Each row of a before or after table is a point. One or more steps were done to the points. Then noise was added and the rows were shuffled. The steps act on columns, c1 being the first. Write out the steps. A step turns or swaps two columns, mirrors them in a line or flattens them onto one, adds a multiple of one to another, or multiplies or shifts one. Angles are multiples of 10 degrees, from the lower column toward the higher: turns from -170 to 170, lines from 10 to 170 but not 90. Use the fewest steps. Two steps may share a column if one is a turn and the other turns, adds or multiplies; they go together, in the order done. Otherwise the lowest column goes first.

Before, 9 rows:
[[ 6.5  8.4]
 [ 1.0  3.9]
 [ 6.2 -5.1]
 [ 2.8  0.2]
 [-1.1 -4.3]
 [ 2.9  2.3]
 [ 0.1  1.5]
 [-3.6  1.5]
 [-4.7  7.0]]
After, 9 rows:
[[  2.9   6.5]
 [ -2.9   4.9]
 [  4.3 -15.4]
 [ -0.5 -13.2]
 [  0.8  11.6]
 [ -3.3  20.7]
 [  4.3  25.5]
 [  0.3   4.4]
 [  2.1   0.8]]
Steps: multiply c1 by 0.7; multiply c2 by 3

Before (13 x 3):
[[-2.7 -2.1 -2.9]
 [-3.6 -1.5 -3.5]
 [ 6.7  1.9 -2.3]
 [-0.7 -0.1  4.9]
 [ 6.2 -0.5  4.5]
 [ 6.4  3.8  2.4]
 [ 5.4  5.9  4.2]
 [ 8.7  4.2 -3.8]
 [ 9.3  4.5 -1.9]
 [-2.0 -2.8  4.3]
 [ 0.4 -6.3 -1.1]
 [ 4.0  7.4 -1.2]
 [ 1.4 -4.1  7.4]]
After:
[[ 0.0 -1.5  0.3]
 [ 0.2 -5.1  1.9]
 [-1.4 -0.9  0.6]
 [-1.4 -0.1  0.2]
 [ 1.6  7.0 -2.4]
 [ 2.4  3.0 -1.2]
 [ 2.4  2.5 -1.0]
 [ 3.8  5.2 -1.8]
 [ 0.6 -6.0  2.1]
 [ 2.3  3.9 -1.3]
 [ 3.6  4.7 -1.6]
 [-0.5 -3.8  1.1]
 [ 2.7 -2.0  0.8]]
Steps: multiply c1 by 0.4; flatten c2 and c3 onto the line at 160 degrees

Before:
[[-1.4  3.4 -0.2 -0.9]
 [-2.6  5.6  5.9 -0.3]
 [-0.9  2.0  0.9  3.2]
 [-5.2  4.6  3.6  6.2]
 [ 3.6 -4.2  7.6 -3.1]
 [ 4.9 -4.9  9.5  1.9]
 [ 2.9  1.1  3.1  4.6]
 [-1.9 -3.2 -1.2 -5.3]
 [ 3.2 -2.3  4.7  0.3]
 [ 3.1 -7.2 -6.2  1.1]
 [-5.2  1.4 -5.4 -1.2]
 [-1.9 -7.3 -4.0 -3.1]]
After, 12 rows:
[[-6.5 -4.3 -6.4 -1.0]
 [ 0.8  5.2 -5.0 -3.0]
 [-3.6 -4.2  8.2 -0.5]
 [ 3.4  1.8  0.0 -0.9]
 [-3.5  1.5  0.5 -5.0]
 [ 5.1  3.8  5.5  1.7]
 [-7.5  0.7 -2.8 -4.0]
 [-4.3 -5.8  8.5  5.1]
 [-1.6 -3.4  4.4  1.8]
 [ 3.5  6.1  1.2  7.0]
 [ 1.9  1.3 -0.3  3.0]
 [ 1.7 -2.7  1.4  5.4]]
Steps: turn c1 and c2 by -80 degrees; turn c3 and c4 by 20 degrees

Before (13 x 6):
[[-3.6 -5.3 -3.9  2.1 -1.3  2.1]
 [ 5.5 -5.9  0.0 -3.3 -7.4  9.1]
 [ 4.2 -5.4  4.7 -4.0 -5.0  4.3]
 [-3.8  3.4 -3.7 -0.8  1.6 -2.4]
 [-1.8 -1.7 -7.1  5.0  4.5 -6.0]
 [ 1.9 -6.7  5.9 -2.8 -3.9  2.7]
 [ 3.1 -0.4 -3.1 -4.2 -5.3 -3.9]
 [-1.8  3.5 -4.1  0.8  3.9 -5.6]
 [ 7.9 -3.4  1.6 -1.1 -1.2  4.8]
 [ 2.1 -4.2  2.1  6.3 -6.9  2.7]
 [-2.6  3.5 -4.4  3.7  0.6 -5.4]
 [-3.9 -0.5 -5.9  5.6  3.6 -4.5]
 [-0.9 -3.6 -5.2  1.4  1.3 -6.4]]
After (13 x 6):
[[  5.8   8.4   5.7  -6.1  -1.2  -1.3]
 [ -3.4 -17.1  -7.1  10.6   0.6  -0.4]
 [  5.9   2.1   7.3   5.6  -0.4   1.2]
 [  4.1   7.3   4.0  -7.6   0.7   2.0]
 [  6.0  -7.5   5.3   7.8   1.1  -2.5]
 [ -0.1 -10.5   3.2  12.0   3.2   4.2]
 [  6.0  10.5   4.1  -3.9   1.8  -0.4]
 [  1.8  -3.4  -0.1  -2.2   6.2  -4.9]
 [-10.6 -15.7  -3.5   8.9   6.4  -0.4]
 [ -5.8 -15.3  -6.9   7.2   1.9  -1.6]
 [ -7.7  -8.6  -2.0   5.7   0.1  -4.2]
 [  6.3  -0.5   8.7   7.0  -0.3  -1.3]
 [ -3.4  -5.5  -5.5  13.2   4.7  -0.4]]
Steps: mirror c1 and c6 in the line at 120 degrees; multiply c2 by 3; turn c2 and c4 by -40 degrees; turn c3 and c5 by -150 degrees

Before, 11 rows:
[[  8.2   1.4   3.3   0.8  -6.1  -1.3  -0.3   0.0   1.0]
 [  1.1   1.5  -5.4   4.2  -1.2  -2.5   1.6   2.4  -1.5]
 [  0.8  -8.2   2.1   2.9  -6.8   2.9  -1.3   3.1   5.3]
 [ -1.7  -0.6  -0.8   4.9  -6.2  -4.2  -2.6   1.6  14.3]
 [ -4.2  -1.4   2.4   5.3  -6.2   8.0   1.8  -6.3  -1.6]
 [  0.3  -4.8 -12.3   0.9  -7.0  -1.3   1.4  -6.7   0.8]
 [ -2.9  -0.7   2.9   0.2  12.3  -1.9  -3.8   2.6  -1.7]
 [ -3.3  -7.7   0.3   3.1  -5.0  -4.3  -3.2   1.1  -3.5]
 [ -3.9  -0.1  -7.5   5.6  -4.0   1.0  -3.2  -5.3  -2.5]
 [  3.4   0.2  -3.3  -0.7  -5.7   8.8  -1.9  -2.6  -2.4]
 [ -3.2   0.7   1.4  -2.1  -3.4  -4.7  -0.1   2.0  -3.8]]
After, 11 rows:
[[ -1.6  -3.7  -0.6   2.9  -3.5  -7.6   5.7   3.0  12.1]
 [ -3.7   8.3   3.1   3.4   0.6   0.0   6.4 -12.4  -2.1]
 [  1.3   5.5   2.0   1.0  -2.5   1.9   6.6   6.3   8.3]
 [ -1.7   0.5 -11.9  -1.0   0.2   3.2   7.2 -13.2   3.7]
 [  2.5   8.4  -3.5  -2.7  -2.9  -1.2   5.3  -5.3  -3.9]
 [ -3.1  -1.5   0.9   0.8  -4.1   9.0   4.2   2.1   2.9]
 [  0.1  -2.8  -5.9   2.0   1.2   0.8   1.5   4.5  -1.6]
 [  8.4  -1.6   1.7  -0.9  -1.0  -1.1   5.9   0.1   0.1]
 [ -2.8  -4.5   1.9  -4.0  -0.8   3.2   3.4   4.2  -2.4]
 [ -2.3  -1.6   3.3  -1.8  -1.5   2.1 -12.7   5.0  -0.2]
 [ -5.2   0.8  -6.6   3.6  -3.8   1.5   3.5 -10.8  -2.0]]
Steps: turn c1 and c3 by -10 degrees; turn c2 and c6 by -110 degrees; turn c6 and c9 by 40 degrees; shift c4 by -2.0; turn c5 and c7 by -80 degrees; multiply c8 by 2

Before (10 x 11):
[[ 1.4  1.2 -3.5  1.2  5.1  0.0  6.0  5.9 -3.3  7.0 -1.4]
 [ 0.0  1.9 -5.0 -2.6 -1.8 -1.3  4.5  8.0 -2.2  1.2 -3.4]
 [ 3.1  2.3 -1.5 -1.6  0.9  2.4  7.9 -1.6 -3.1 -0.9 -4.7]
 [ 1.8  6.5  6.8 -1.5 -4.0 -3.6  0.8  1.0 10.4  1.3 -3.5]
 [-1.7  0.6  0.6 -6.9  0.8 -0.2 -1.3  6.2 -4.5  1.5  1.0]
 [-0.3 -8.1 -3.6 -1.4  0.2 -0.7  1.7  5.8 -4.1 -1.7  2.0]
 [-0.4 -2.1 -5.5 -5.7 -2.1  4.6 -5.7  3.5  1.1 -4.6  6.0]
 [-1.4  6.3  0.3 -7.3 -1.6 -7.3 -1.4 -3.8 10.1 -8.6  5.3]
 [-4.0  6.7  0.5  5.8 -4.0  2.8  4.3 -6.0 -0.8 -4.8 -2.8]
 [ 2.2 -0.1 -5.6 -6.6 -4.0 -0.4  2.4  2.7 -7.5  3.1  7.3]]
After (10 x 11):
[[ -1.8   1.3  -3.7  -5.6   0.6  -4.9  -5.5   3.6   1.2  -7.5 -14.3]
 [ -0.8   0.8  -2.5   1.2   1.0   1.0   6.0   6.0  -3.2  12.3   4.4]
 [ -1.3   3.5  -0.9  -1.7   1.2  -0.4   8.1  -1.4  -3.0  -1.0  13.8]
 [ -4.5  -0.3  -4.1  -6.8  -5.4   0.1   2.3   2.5  -7.6   3.4 -15.2]
 [  1.4   0.3   0.3  -6.9   0.1   0.7  -1.5   6.3  -4.5   2.3  -3.7]
 [ -0.6  -0.1   0.2  -7.4   3.4   9.6  -1.7  -3.7  10.4 -13.6 -13.6]
 [  1.2   0.7  -3.7  -2.3  -2.6   2.1   4.6   8.0  -2.0   1.2   8.0]
 [ -0.2  -6.6  -2.4  -1.4   1.1  -4.4   1.9   5.8  -4.1  -2.5  -4.9]
 [  4.8   7.1   0.2   5.8  -0.9   2.3   4.3  -5.9  -0.9  -8.8   3.2]
 [ -0.5   2.8   5.0  -1.5  -4.3   7.1   0.8   0.8  10.2   0.6   9.9]]
Steps: turn c1 and c11 by 160 degrees; multiply c11 by 2.5; mirror c2 and c6 in the line at 20 degrees; multiply c3 by 0.7; multiply c10 by 1.6; turn c5 and c10 by 20 degrees

Before (9 x 12):
[[-1.9 -1.3 -5.0  1.4  7.8  5.1 -6.5 -1.5 -5.7 -3.1 -3.0  5.1]
 [ 5.5 -2.1 -0.8 -2.3  1.5 -0.6 -6.4  7.4 -1.6  7.6 -0.6 -4.8]
 [ 6.7 -3.1 -3.2  4.7 -2.5  5.4  3.0 -3.0  2.9  2.3  1.4 -2.7]
 [ 3.5  2.8  0.9 -4.3  2.3 -3.7  3.1  8.4 -3.5 -4.1  0.4  3.8]
 [-6.1 -3.9  3.2  1.3  6.4 -1.0 -0.1  1.6  0.9 -1.1 -2.9  0.4]
 [ 0.9  1.3 -3.0 -2.3 -2.2 -2.2  1.7 -1.8 -5.5 -2.8  3.1 -4.4]
 [ 1.6  8.3  1.9  5.7 -3.9  4.4  1.5 -3.9  2.8  6.2 -0.1  5.6]
 [-2.4  8.3 -0.7 -4.2 -4.0  6.1 -2.0  6.7  3.0 -3.9 -7.3 -3.8]
 [-5.4 -3.5 -5.0 -2.5 -0.9 -3.0  4.4 -4.2 -5.9 -5.4 -3.4  6.2]]
After (9 x 12):
[[-2.4 -0.7  7.3  3.4  2.9  1.7  8.8  1.1 -2.2 -5.7 -3.2  5.7]
 [-4.9  0.9  7.6 -0.1  1.5  4.4 -4.9  5.1 -1.6  1.7 -3.1  8.5]
 [ 1.3 -0.3  5.5  1.3 -0.9 -3.1 -2.0  1.1  0.7  4.2  3.1 -0.5]
 [-1.8 -9.7 -2.4  3.3 -3.6 -6.8 -2.1 -9.4 -2.1 -4.1 -7.4  1.8]
 [ 5.4  4.0  2.0  5.8 -2.2 -0.2  3.2 -6.3 -0.3  1.1 -0.7 -8.3]
 [ 6.1  4.0 -1.0 -5.6 -0.9 -3.7 -1.5  4.1 -4.7 -5.1  0.8 -3.1]
 [-6.4  2.0 -2.0  0.7  5.3  0.7  3.7 -0.2  2.4  1.7 -2.9  0.8]
 [ 3.6  0.4  2.4  2.4  3.3  1.8 -3.9 -9.2  3.1  2.7  0.7  4.9]
 [ 2.3 -9.2 -3.3 -5.9 -3.2  6.9  0.3  2.0 -0.1 -5.8  0.2 -1.6]]
Steps: turn c2 and c8 by -160 degrees; add 0.5 times c11 to c2; turn c3 and c9 by 120 degrees; turn c5 and c7 by -30 degrees; turn c4 and c7 by 150 degrees; turn c10 and c12 by -60 degrees; turn c6 and c10 by -110 degrees

Before (11 x 14):
[[ -8.3  -1.7   1.2  -1.1  -1.9   1.3   3.7  -3.8  -3.3   2.8  -3.6   1.5
    3.9  -4.1]
 [ -2.1  -3.0   0.0  -1.3   5.4   1.4  -2.1   1.0  -5.8   5.8  -1.3   2.8
    0.2   2.3]
 [ -8.3  -2.7   2.6  -1.0   0.2   1.8  -0.6  -1.3  -3.4   1.9   5.2  -0.4
   -6.1  -5.2]
 [ -7.2  -0.9   3.1  -7.0  -1.7   4.2  -4.0   3.1  -1.2   3.2  -4.2   1.7
   -1.6   0.1]
 [  0.1   0.9  -3.4  -0.2 -10.1  -2.3  -7.3  -3.3   1.9  -4.5  10.5  -0.3
   11.4  -1.2]
 [ -0.6   3.3  -1.8  -7.9  -5.5  -2.3  -0.3  -1.6   1.0   0.6  11.4   4.6
    9.3  -4.0]
 [ -1.4   4.8   0.7  -3.5  -7.9 -12.0  -5.0  -4.7   4.0   0.6   9.1  -0.4
    9.2  -1.6]
 [ -6.6  -4.1  -3.3  -2.1  -2.8  -0.2  -1.7   4.6  -6.4   7.2  -1.8   0.4
   -3.1  -7.7]
 [  3.0   0.6  -1.4  -6.2  -3.7  -3.4  -6.9  -6.5   6.8   0.5   8.7  -3.2
   12.1  -6.3]
 [ -0.8  -2.7  -6.4  -6.2  -5.7  -5.0  -4.2  -7.0   6.5  -0.5   6.4   4.0
    5.8   0.2]
 [-10.7  -4.0  -2.1  -4.6   1.7   1.1   2.9   4.0  -3.2   4.1   0.3  -4.8
    0.5   0.7]]
After:
[[  5.6  -3.0   0.4   1.8   5.3   7.5   6.0   0.5   0.6  -2.7   0.5   4.4
   -0.2   3.4]
 [  0.4   5.1  -4.8 -10.5  -8.1  -5.2  -1.2  -0.8  -6.2  -1.5   5.9 -10.3
   10.3  -6.3]
 [  7.4  -3.9   4.4  -6.7  -2.9   5.8   6.6   3.8   2.2  -6.0  -6.1   3.6
   -3.5  -4.2]
 [  1.3  -2.8  -1.8  -8.5   0.3   7.2   3.3  -2.6   1.5  -8.0   0.1   1.2
   -5.8  -7.1]
 [  2.7  -1.3  -4.2  -2.1  -1.7   7.1   0.2  -1.7   5.0  -8.3  -5.3   7.9
    4.7  -0.6]
 [  0.5   3.4  -1.6 -18.5  -5.3   3.7  -0.9   1.8  -0.3  -0.5   6.3   3.7
    9.5 -10.2]
 [ -4.3   0.7  -3.6  -7.8  -9.4   3.6   1.7   3.5  -7.4   0.6   7.5 -10.5
   10.5  -8.0]
 [  4.3  -4.3   3.9  -4.1   2.6   6.8   1.5   2.5   4.3 -11.5   0.6   1.9
   -0.3  -0.1]
 [  2.7  -1.0   3.5  -4.6  -1.7   9.7   3.3  -2.8  -2.6  -6.7  -3.1  -2.9
   -1.7   3.4]
 [ -0.9  -2.4  -7.4 -10.3  -6.5   1.0  -4.0   5.9  -6.5  -0.8   4.8  -6.6
    5.3  -3.6]
 [  0.6  -0.1  -6.4 -16.2  -4.0   2.6  -3.6   0.9  -9.6   2.2   2.8 -17.0
   11.9 -10.5]]
Steps: swap c1 and c10; turn c3 and c8 by -90 degrees; turn c11 and c14 by -40 degrees; add 1 times c14 to c4; shift c6 by 6.0; turn c7 and c9 by 120 degrees; add 1.5 times c9 to c12

Before:
[[ -1.7  -2.9  -3.2   1.0  -5.7   2.1   3.2  -6.1   2.8   4.8   2.8  -4.1
   -5.4   0.4  -5.4   2.5   9.7   2.0]
 [ -3.5  -2.8  -1.3   1.0  -3.6  -2.6   0.8  13.2  -1.4  -8.7   4.9  -0.4
    8.0   0.5   4.3   2.8   0.2  -3.5]
 [ -4.7   4.0   1.0  -1.1   1.5   5.5  -2.6  -2.3  -3.6   4.4  -7.3   1.0
    5.5  -2.8  -6.4   0.6   2.6   4.2]
 [ -0.4  -1.0   5.0  -7.8   3.5   3.8  -4.2  -3.1  -2.8   1.8  -0.1   2.4
    2.2  -0.6  -4.7  -3.6   2.1   7.2]
 [ -2.3   0.7  -1.4  -2.1   0.2  -3.0   5.2  -6.9   6.3  -0.8  -2.3  -3.7
   -6.1  -2.0   0.8   2.1   5.7   3.4]
 [ -7.8  -3.2  -1.9  -2.2  -0.6  -0.5   0.5  -7.8   0.2   1.0   1.9   0.4
   -2.6  -4.3   1.2   5.6   9.8   1.2]
 [ -3.4  -0.9  -0.9   0.7   3.6   3.4   8.4 -10.7   2.2   0.2   2.5   2.3
   -5.4  -1.5  -6.3   5.3   8.0   3.4]
 [  0.7   1.6  -2.6  -1.8  -4.0   2.4  -2.8   4.8  -4.1  -8.9   4.2  -2.7
    3.5  -2.4   4.6   6.1  -2.5  -2.8]
 [ -5.1   1.0   2.9  -6.1  -1.9   5.7  -0.4  -9.4   0.0  -0.8  -4.0  -1.1
    5.6   6.0  -2.1  -0.6   2.9   4.7]
 [  0.1  -2.1  -0.4   1.1  -4.6   1.9  -2.4   5.2  -1.4  -9.3   4.2   0.8
   12.1  -6.2   6.0  -4.1  -4.6  -2.4]]
After, 10 rows:
[[ -2.3  -2.5  -0.3  -1.5  -0.3  -1.0   5.0  -7.1   6.5  -0.9   1.4  -1.6
    6.9  -0.9   0.7   1.9  -4.4   3.4]
 [  0.2   4.4   4.5   0.9  -4.8  -0.9  -2.1   5.9  -1.3  -9.3   1.1   0.0
   -7.8  11.0   5.4  -4.5   1.5  -2.3]
 [ -7.8   5.7   7.9  -2.1  -0.4   1.0   0.5  -8.0   0.3   1.4   6.4   0.1
    4.4   2.6   1.0   5.4  -4.2   1.7]
 [  0.4  -5.4  -0.7  -1.9  -3.6   1.1  -2.9   4.5  -4.2  -8.9   2.5  -0.7
   -3.0   3.9   4.7   6.1   2.9  -2.5]
 [ -0.4   5.1  -2.0  -7.5   3.4   3.1  -4.2  -3.3  -2.5   1.5   0.8   0.9
   -2.4   1.9  -4.9  -3.5  -2.6   7.4]
 [ -3.5   5.5   6.6   1.1  -3.8  -4.9   0.4  13.4  -1.7  -9.0   4.0  -0.4
   -5.9   3.8   4.3   2.9  17.3  -3.9]
 [ -3.1   1.5   2.2   0.3   3.4   5.6   8.1 -11.0   2.1   0.1   6.0   0.8
    3.3  -1.1  -6.3   5.0  -9.7   3.5]
 [ -4.5  -8.3  -8.7  -1.0   1.6   3.5  -2.9  -1.8  -3.3   4.3  -5.1   0.3
   -5.1   5.2  -6.2   0.4   2.6   4.3]
 [ -1.6   4.4   7.9   1.0  -5.6   3.8   3.2  -6.1   2.7   5.2   6.9  -1.3
    3.2  -3.6  -5.2   2.1  -2.4   2.0]
 [ -4.9  -0.8  -4.1  -6.3  -1.6   2.7  -0.3  -9.5  -0.2  -0.8  -2.4  -0.4
   -9.6  -2.4  -2.2  -0.6 -10.0   4.8]]
Steps: multiply c2 by 3; turn c2 and c3 by -140 degrees; turn c13 and c14 by 150 degrees; turn c6 and c13 by -20 degrees; turn c11 and c17 by -30 degrees; add 1.5 times c8 to c17; multiply c12 by 0.4

Before (10 x 20):
[[  8.7   6.0   2.8   1.6   3.5   5.6   1.4   0.1   2.2   6.7   3.9   1.7
   12.6  -3.8   3.0  -2.8  -2.2  -0.2  -9.2   9.2]
 [ -1.9  -0.8   3.8   0.2  -5.2   4.1   0.6   5.7   5.4   3.1  -6.7  -1.5
   -0.1   4.3   8.3   1.0   3.9  -5.8   0.5   6.0]
 [  3.6  -7.5   1.5  -3.7   2.8  -6.5  -7.1  -5.9   6.2   2.0   1.3  -1.2
   -0.8  -6.6  -3.4   2.9   1.4   4.5   2.0   7.3]
 [  4.7  -0.9  -3.7  -1.9  -0.7  -4.3  -9.0  -0.2   9.3   4.1   1.1  -7.3
   -1.3   1.8   1.7   3.3  -4.0  -5.4   4.5  -1.7]
 [  4.9  -0.8   4.8   5.0  -7.1   1.6  -3.3  -1.7  -4.5   1.1  -9.8  -5.3
   12.7  -1.7  -1.7  -4.2  -0.1  -2.3  -5.3   4.3]
 [ -1.8   3.0   6.1  -1.5  -4.0   2.0 -12.9   2.5  -2.4  -2.4  -6.7 -11.2
   10.7   0.7  -5.8  -1.6  -1.9  -1.5   3.5  -1.4]
 [ -0.1  -5.6   3.8  -3.0  -2.0  -4.8  -2.5   4.0  -1.8   1.4  -2.9  -5.3
    7.7   1.2  -2.0  -8.2  -3.7  -4.1   0.3   3.5]
 [ -3.7  -1.9   3.1   4.2  -3.7  -4.2  -0.2  -5.0   8.3   7.2  -3.1  -0.2
    3.1  -0.4   0.2  -3.5  -2.1   2.3   2.9  -4.8]
 [  8.1   1.5  -3.7   4.6  -5.4  -2.0   0.5   0.4   8.1   3.8   2.8 -12.1
    2.4  -0.4   2.7  -4.9   0.7  -3.3   2.1   4.0]
 [  2.0  -4.7  -8.1  -4.6  -4.0   1.1  -0.8  -0.3  -0.3   7.6  -3.0   0.5
    2.0  -1.6   4.6  -1.6   4.9  -0.6  -8.8   4.1]]
After, 10 rows:
[[ -2.4  -7.0   1.5  -7.4  -3.3  -6.5  -5.3  -5.6   6.3   2.1   3.9  -2.0
   -0.6  -6.7  -3.4   2.9  -4.1   4.5  -4.3   7.4]
 [ -4.5  -0.7  -3.5  -3.9  -0.9  -4.5  -4.9  -0.2   8.8   3.9   8.0  -6.9
   -1.0   1.1   1.2   2.9  -9.4  -4.6  -1.3  -2.2]
 [ -9.3   1.0  -3.5   9.0   2.0  -2.6   2.7   0.6   8.0   4.1   2.5 -12.1
    1.9   0.2   2.8  -4.8  -4.9  -2.0  -3.7   4.4]
 [ -0.1   3.6   5.8  -2.7   4.5   2.0 -13.7   2.7  -1.9  -2.3   4.3 -10.9
   10.3   0.1  -5.2  -1.9  -7.9  -3.9  -2.6  -1.0]
 [  2.1  -2.0   3.5   7.8   4.4  -4.6  -2.3  -5.0   8.4   7.1  -3.0  -0.4
    3.3  -0.1   0.0  -3.2  -8.0   1.3  -3.7  -4.7]
 [ -0.5  -5.3   4.2  -5.9   1.3  -4.9  -2.8   4.4  -2.1   1.6   0.6  -5.6
    7.6   0.6  -1.9  -8.3  -9.3  -4.4  -5.5   2.9]
 [ -6.9   6.2   2.8   3.5  -6.0   5.9   3.4   0.4   1.8   6.5   1.4   1.3
   13.1  -4.2   3.3  -2.4  -8.0   1.4 -15.5   9.5]
 [  0.2  -1.1   4.2   0.5   5.5   4.2  -2.4   5.7   5.4   2.9  -3.5  -1.4
    0.2   4.2   8.3   0.7  -2.3  -7.5  -5.2   5.9]
 [ -3.7  -4.9  -7.6  -9.3   3.0   1.2  -2.6   0.1  -0.1   7.4  -1.6   0.6
    2.1  -1.5   4.9  -1.5  -1.1  -1.7 -15.2   4.3]
 [ -7.3  -1.2   4.5  10.1   5.0   2.3  -7.5  -1.9  -4.6   1.1  -5.1  -5.6
   12.7  -2.2  -1.9  -4.1  -6.3  -5.1 -11.4   3.9]]
Steps: turn c1 and c5 by -160 degrees; multiply c4 by 2; turn c11 and c18 by 20 degrees; turn c7 and c11 by -40 degrees; shift c17 by -6.0; shift c19 by -6.0

Before:
[[ -6.1   2.6   2.9  -1.3  -2.4   5.1  -3.1   0.8  -2.5   5.9   2.8  -3.3
    6.0  -5.5   0.6  -2.1   5.5  -7.6  -1.2  -0.1  -3.2  -4.9   4.0  -4.1]
 [  3.6  -4.8  -8.5  -7.3   4.2  -3.7  -2.6   9.2   3.1   0.2   1.8   3.9
    1.8   0.0  -1.6   2.5   0.3   5.7  -3.1  -3.6   3.5  -3.1  -1.0   2.9]
 [ -2.3  -9.3   5.2  -0.3  -3.5   3.0   2.9  -0.3   5.9   5.8  -6.0   6.3
   -3.4   6.2   2.4  -2.6 -11.6  -3.2  -4.5  -7.8   3.7   7.6  -2.0  -6.1]
 [ -5.0  -2.4  -3.1   0.0   3.3   4.5  -5.2   0.9   0.2   5.6  -0.9  -3.5
    4.0  -5.4  -1.3   2.7   6.3  -5.5   0.2   1.8  -3.9  -1.7  -2.1  -5.0]
 [  5.1  -6.2  -3.5  -7.6   5.4  -9.4  -2.3   2.8   0.7  -2.0   1.4  -0.3
   -1.3  -0.8   1.2   0.6   2.1   2.0   1.2  -3.7   2.4  -2.6  -5.5   6.0]
 [ -4.8  -4.2   1.0  -1.0  -1.1   5.0  -0.9  -4.3  -8.2   6.3  -1.5  -4.4
    7.4  -3.2   4.6   0.7   6.6  -9.1  -4.6   9.5  -1.7  -2.9   4.1  -3.4]
 [  0.9  -4.3  -2.4  -0.3   1.4  -0.8   2.4   1.3   5.4  -6.4   0.6   2.0
    4.5   1.4   4.4  -2.7  -3.4   7.0   1.2  -3.6   7.1   3.3  -7.6   1.6]
 [  4.9  -4.0  -0.9   2.0  -0.7   1.4   3.8   0.7   3.2  -3.1  -3.7   3.2
    0.4   4.0   0.0  -5.5  -4.7  -2.5  -1.6  -4.1   2.7   4.9  -1.6  -6.6]]
After (8 x 24):
[[  5.2  -6.3  -3.4  -7.8   4.2   6.5  -2.4   2.9   0.6  -2.1   1.3  -0.4
   -1.3  -0.9   1.1  -1.6   0.9   6.4   8.9  -3.7   2.2  -2.2   0.0   1.3]
 [ -4.7  -4.2   0.8  -1.1  -0.3  -7.2  -1.0  -4.3  -8.2   6.3  -1.6  -4.4
    7.5  -3.0   4.5  -1.7   0.6  -7.5  -3.1   9.4  -1.9  -2.4   1.1   6.2]
 [ -2.5  -9.4   5.3  -0.3  -5.4  -4.6   2.6  -0.4   5.8   5.8  -6.2   6.3
   -3.4   6.3   2.3   4.2 -11.0  -6.9   0.8  -7.7   3.6   6.9  -3.1  -0.5]
 [ -6.2   2.7   2.9  -1.4  -0.9  -4.2  -3.1   0.7  -2.5   6.0   2.8  -3.3
    5.8  -5.4   0.6  -5.1   1.0  -7.2  -4.8  -0.2  -3.4  -1.7   0.8   4.4]
 [  3.7  -4.8  -8.7  -7.1   2.6  -0.9  -2.6   9.3   3.2   0.2   1.7   3.9
    1.8   0.2  -1.6  -0.6   3.6   5.4   4.8  -3.5   3.5  -3.8   0.9  -3.4]
 [  4.9  -4.2  -1.0   2.1  -2.0  -1.6   4.1   0.6   3.2  -3.2  -3.7   3.1
    0.2   3.9   0.0   0.0  -3.7  -7.2   0.4  -3.9   2.6   7.6  -2.0  -0.9]
 [ -5.1  -2.3  -3.1  -0.1   5.2  -1.4  -5.3   0.7   0.3   5.6  -0.8  -3.5
    3.8  -5.3  -1.3   0.3   4.1  -7.1  -2.5   1.8  -4.0  -3.1  -4.0   2.2]
 [  1.0  -4.0  -2.4  -0.2  -2.1   3.2   2.3   1.3   5.5  -6.6   0.4   1.8
    4.5   1.4   4.3   0.8   2.0   4.9   3.5  -3.4   7.1   4.5  -6.1  -5.2]]
Steps: add -0.5 times c21 to c5; turn c6 and c23 by -30 degrees; turn c6 and c19 by -120 degrees; turn c16 and c22 by -50 degrees; turn c18 and c24 by -60 degrees; add -1 times c24 to c17
